Each row of a before or after table is a point. One or more steps were done to the points. Then noise was added and the rows were shuffled. The steps act on columns, c1 being the first. Write out the steps. A step turns or swaps two columns, mirrors them in a line or flattens them onto one, adds a multiple of one to another, or multiplies or shifts one. Angles are multiples of 10 degrees, from the lower column toward the higher: turns from -170 to 170, lines from 10 to 170 but not 90. Use the fewest steps. Two steps may share a column if one is a turn and the other turns, adds or multiplies; they go together, in the order done. Otherwise the lowest column goes first.

Before (11 x 3):
4.8 -1.8 3.1
2.2 2.0 3.8
6.6 -6.0 -1.9
2.5 -2.2 12.3
0.8 1.6 -1.8
6.4 3.3 -3.8
-0.1 3.0 -5.3
-0.1 3.0 -4.3
1.9 -0.6 -2.6
3.0 2.2 1.1
4.7 -2.4 -4.4
After (11 x 3):
3.3 1.3 4.0
0.2 -0.3 3.2
-9.9 -0.9 -7.9
-2.4 1.3 7.0
0.5 0.6 1.9
-3.0 0.7 1.1
-3.8 -2.6 5.7
-0.8 -1.0 6.3
-5.8 -0.8 0.6
-4.1 0.7 -1.6
2.9 1.3 3.3
Steps: turn c1 and c3 by 140 degrees; multiply c2 by 0.4

Before (13 x 6):
-1.3 -0.7 0.3 0.8 8.4 -3.7
-3.1 -2.9 0.7 2.0 -2.4 -2.3
-3.9 1.7 1.7 1.7 -1.9 -0.7
-0.3 -0.1 4.0 0.5 -1.6 -4.8
5.6 1.2 3.7 13.1 1.5 3.6
6.9 1.5 0.6 -0.2 -1.3 -3.4
-2.0 1.0 -7.4 -0.5 -2.9 -1.3
-1.2 -10.6 1.1 0.1 8.4 -2.6
-2.6 2.3 -7.6 -0.8 -2.3 -3.3
-3.8 -5.7 4.1 1.9 -0.9 3.0
0.0 -2.1 3.4 7.4 -1.1 -1.7
-3.6 -3.7 -6.3 -0.6 4.3 -4.4
-2.5 1.2 4.8 0.4 1.4 2.1
After (13 x 6):
6.9 -1.5 -1.4 0.7 -0.4 -5.6
-3.8 3.8 5.6 -0.7 5.4 -6.5
-1.3 10.2 8.0 -3.9 -2.7 -4.7
5.6 -5.6 0.7 -12.0 -3.5 1.5
-2.5 -1.9 -1.0 1.3 7.5 -5.2
-0.2 -0.5 -1.7 -7.8 -2.9 -3.7
-4.1 4.6 -1.8 -3.8 -4.3 1.0
-3.7 -2.5 -2.1 -1.2 -1.2 -2.8
-2.4 -1.0 0.7 0.3 -5.0 0.1
-0.9 0.3 8.2 -0.9 -1.5 -5.4
-1.8 -0.8 -1.9 0.7 7.8 -3.1
-2.9 1.9 -2.3 -2.8 -0.3 -4.2
-0.3 -0.2 -2.0 -0.4 -3.7 -7.1
Steps: turn c2 and c4 by 160 degrees; turn c3 and c5 by -100 degrees; shift c6 by -2.0

Before (9 x 8):
-1.8 -1.8 -1.6 2.2 0.5 -7.1 -8.6 6.4
-2.1 1.0 3.2 0.9 -4.3 -5.3 -2.1 -5.9
-0.4 -2.3 0.1 6.8 2.4 -3.7 -4.3 6.3
0.4 0.2 1.8 -5.1 -4.3 -3.9 3.2 -1.6
5.7 -1.1 1.5 -5.3 2.2 1.4 0.1 -5.3
2.7 0.2 -0.4 -3.8 -7.7 0.5 -1.3 -1.0
-4.2 1.8 5.1 -3.4 -2.4 -0.5 -0.8 -1.7
-2.2 -6.8 -3.6 -1.3 8.4 3.5 0.9 -2.8
1.5 4.2 -2.2 -4.2 -1.8 0.1 1.2 -2.8
After (9 x 8):
0.0 -7.3 -3.7 -1.6 8.7 -2.7 -2.8 -4.7
-0.1 0.3 -0.5 -4.2 -7.3 -1.1 1.0 -1.1
0.1 -1.5 1.6 -4.8 2.0 -1.3 -1.1 -8.3
-0.2 4.4 -2.4 -4.1 -1.5 0.4 -0.9 -4.4
-0.4 -1.8 -1.4 2.4 0.3 1.5 10.9 10.1
0.0 0.7 3.2 0.4 -4.7 3.4 4.6 -9.3
0.2 -2.0 0.0 6.5 2.9 0.9 5.5 10.1
0.1 0.0 2.0 -4.8 -4.2 5.1 -1.1 -2.6
-0.1 1.7 4.9 -2.9 -2.4 -0.1 1.2 -2.4
Steps: multiply c1 by 0; turn c6 and c7 by -150 degrees; multiply c8 by 1.6

Before (11 x 11):
5.5 -0.9 -1.6 -1.9 -0.1 3.2 -2.1 -2.9 -4.5 -1.1 -1.8
6.1 1.2 -7.3 -2.4 1.6 2.7 7.4 -3.4 -0.6 -1.1 -2.6
3.1 5.6 -1.2 -5.4 -0.4 4.0 1.4 -0.8 -1.3 -1.4 3.1
2.0 -0.1 -5.9 0.8 7.4 3.3 4.1 -0.7 1.9 -2.8 -2.9
1.7 -0.1 -11.5 -4.1 3.4 4.3 4.0 2.9 1.8 -1.4 -6.7
1.8 -3.6 0.5 -0.3 -3.1 -2.4 -4.0 -5.3 4.7 2.1 -4.7
-1.7 0.6 0.1 -0.2 -5.3 -2.4 -2.6 -5.4 -1.9 -2.4 -4.6
-2.6 -6.6 -8.7 2.8 -1.2 2.4 6.3 7.0 4.1 0.4 -3.7
5.3 5.7 0.3 2.1 -3.8 0.4 -4.5 -5.0 -1.1 0.7 -3.5
7.0 5.3 -6.3 -2.3 0.9 2.2 -2.7 -5.5 -2.2 -4.1 6.3
-1.5 -5.5 -5.4 2.7 2.9 -7.2 0.5 2.2 2.0 5.7 -3.0
After (11 x 11):
8.8 -7.4 1.1 -2.1 1.2 2.4 3.4 -2.1 -0.6 4.7 2.9
3.6 -6.1 0.0 -3.0 7.5 3.5 2.7 -0.5 2.0 3.2 -0.4
3.3 -11.7 -0.1 -6.1 3.6 4.4 2.7 1.9 1.7 4.8 5.4
-0.9 -5.3 -5.6 -3.6 2.8 -7.1 1.4 1.6 1.6 12.0 -2.4
4.8 -6.5 5.3 6.7 0.9 2.3 -5.9 -3.8 -2.0 1.7 1.3
-0.5 0.2 -3.3 -4.4 -2.9 -2.6 -4.4 -3.8 4.8 8.0 1.2
3.7 -1.7 -0.7 -1.0 0.0 3.4 -4.8 -2.3 -4.5 5.2 2.2
2.5 0.2 6.1 -3.6 -3.7 0.7 -6.8 -3.3 -1.0 6.8 -1.6
0.7 -8.5 -6.3 -4.5 -1.2 2.6 6.5 5.0 4.0 6.6 -2.1
-2.9 0.0 0.4 -4.4 -5.1 -2.4 -1.6 -3.7 -2.0 3.6 1.1
3.4 -1.3 5.5 3.8 -0.7 3.8 -0.2 -0.3 -1.4 4.4 4.5
Steps: turn c1 and c7 by -30 degrees; swap c2 and c3; turn c4 and c11 by -100 degrees; multiply c8 by 0.7; shift c10 by 6.0

Before (14 x 14):
-2.9 0.1 -2.8 2.6 0.3 3.6 -3.5 -0.7 7.7 -0.8 -3.9 -3.1 0.4 -2.9
0.6 2.0 -2.7 -1.6 -1.8 -0.7 -3.0 -2.0 -3.4 1.3 14.7 -1.9 8.3 -0.8
3.5 1.9 0.8 2.5 -2.3 3.1 0.0 -2.4 -2.4 -2.8 0.5 -0.5 7.4 -0.7
-0.3 1.2 4.4 -4.8 -0.9 1.3 -0.3 -4.8 1.3 -3.0 -2.5 -3.5 4.0 -0.1
-2.8 -0.3 4.7 1.3 -2.3 2.9 -2.2 -2.7 -3.3 -4.4 0.4 1.1 2.6 -6.2
5.1 1.2 3.2 -2.3 -2.6 -5.3 -9.7 -3.4 -3.4 -2.3 -4.1 -0.4 0.5 1.4
-3.7 1.5 -2.8 0.9 -3.2 -4.9 -1.6 -2.6 -3.5 0.9 -3.9 -3.5 3.2 -0.4
-0.3 -6.3 -3.1 2.5 1.5 1.3 -5.7 3.3 -0.5 -3.7 -0.6 -3.2 0.8 -1.7
-2.8 1.2 -1.1 0.9 0.9 -0.1 -0.5 -5.1 -1.7 -4.9 -0.5 0.4 1.1 0.8
-2.5 -5.1 7.1 2.9 -1.1 0.6 -0.2 -4.3 0.0 -0.4 -1.3 3.5 4.4 1.9
-1.3 -2.0 -3.0 1.7 7.0 2.2 -7.0 2.6 -1.1 0.8 -3.3 -0.3 0.5 -10.3
-2.2 1.1 -2.1 1.8 -0.9 1.5 0.8 6.0 -0.9 -1.1 3.9 6.1 3.3 1.4
0.6 0.5 1.3 -0.8 -2.7 4.8 -0.5 -4.5 -4.4 -1.0 3.4 -2.4 0.8 1.4
-3.1 -1.6 -3.2 0.2 -0.5 5.1 -5.3 0.7 1.9 -2.4 -4.4 1.7 4.0 0.9
After (14 x 14):
-2.5 0.5 6.1 -1.1 -1.1 1.4 0.3 0.2 -1.1 -2.2 -4.0 3.8 -6.9 1.5
3.1 -0.5 -0.7 -2.4 -2.1 3.0 -1.6 -7.7 -2.3 3.7 -0.9 -5.1 -1.6 -0.6
-2.8 0.4 5.3 -1.0 1.3 -0.1 0.3 -3.5 -1.7 2.5 0.3 0.7 3.9 0.9
-2.7 0.4 9.5 -1.0 3.1 5.0 -4.2 -2.9 1.8 -2.7 4.4 -6.2 -2.4 1.0
-0.5 -0.2 -9.8 4.2 -0.5 1.3 -0.9 -5.9 1.4 9.3 3.3 -5.4 2.2 0.0
-2.6 0.3 -10.0 -1.3 -1.9 2.9 -4.3 -3.6 -3.4 11.1 -0.7 -3.2 0.9 -6.3
0.9 -0.2 10.0 -2.7 4.4 1.2 -3.7 0.9 -0.3 -1.4 0.2 -5.2 -3.2 -1.6
-2.8 0.6 7.8 -3.3 1.7 3.5 -3.0 -0.7 7.6 -3.6 3.6 -8.6 0.3 -2.9
0.3 -0.1 6.5 4.1 0.5 -0.8 -3.5 -8.2 -3.2 -5.1 -14.3 -1.0 -2.5 -0.9
0.5 -0.1 -3.0 1.5 -1.3 4.7 -1.8 -2.9 -4.3 2.9 -3.2 -9.6 3.6 1.5
-3.9 0.6 6.7 -1.6 -1.4 -4.8 -3.5 -4.1 -3.5 -4.9 3.6 3.8 0.7 -0.2
4.8 -1.0 -7.2 1.5 4.6 -5.4 -8.7 -2.2 -3.4 6.8 4.4 7.6 2.7 1.5
-0.9 0.2 7.3 -2.2 7.3 2.2 -2.9 0.7 -1.0 -5.1 2.9 -3.7 -2.5 -10.2
-1.4 0.2 -18.4 -3.0 -0.2 0.7 -0.4 -5.8 0.0 11.0 0.9 2.6 1.5 2.0
Steps: flatten c1 and c2 onto the line at 170 degrees; multiply c3 by 3; turn c3 and c10 by 150 degrees; turn c4 and c11 by -170 degrees; add 0.3 times c14 to c5; turn c5 and c7 by 40 degrees; add -1.5 times c6 to c12; mirror c8 and c13 in the line at 150 degrees
